Rows are points. A path goes straight from each point to the next, and from the last back to the first. The post is the endless flat space through its rows: a point in 2 columns, a line in 3, a plane in 4, and so on, so that a path can go around it. Count how often the path circles the post. Going back the other way cancels.
In the rows, zero is written as 128.

Post:
[[122 127]]
Path:
[[162 132]
 [125 176]
 [ 70 156]
 [103 177]
 [180 149]
 [175  98]
 [130  62]
 [186 130]
 [120 157]
 [ 84 162]
 [108 107]
 [158  79]]
Times around: 1

Post, 7 rows:
[[137  99 148 144 162 106 128  97]
 [ 75 143 166 117 133 123 100 170]
 [141 176 220  76  89 144 123 120]
 [158 185 122 150 154 116 126  66]
 [ 90  86 123 123 147 122 118 107]
 [184  65 137 132 135 123 135 128]
 [211 134 169 134 153 170 147 129]]
Path, 22 rows:
[[201 108 196 158 127 188 121  98]
 [116 109 151 124 116 137 144  78]
 [146 141 172  78  77 121 158 141]
 [ 79 130 162 150 172 123 127 129]
 [234 137 171 161 143 158 125 146]
 [146 154 153 140 152  96  66 131]
 [ 75 184 109 113 151  51 120 136]
 [181 127  97 122 150  97 136 197]
 [195 177 183 118 135 167 116 129]
 [152  87 136 111 118 126 109  76]
 [169 153 132  88 154 134 117 161]
 [131 152 216  95 137  88 157 188]
 [165 106 226 107 103 151 156 127]
 [199 138  56 134 149  99 172  99]
 [ 98  54 162  84 121 166 149 113]
 [152 115 178 142 127 176 124 106]
 [162 145 141 184 128 131 105 131]
 [ 95  92 119 186 196  58 151 112]
 [149 112 183 101 144 128 167 114]
 [129 109 183 139 120 116 159 123]
 [175 101 153 122 117 146 126  72]
 [226 141 244  87 121 166  97 147]]
Times around: 1
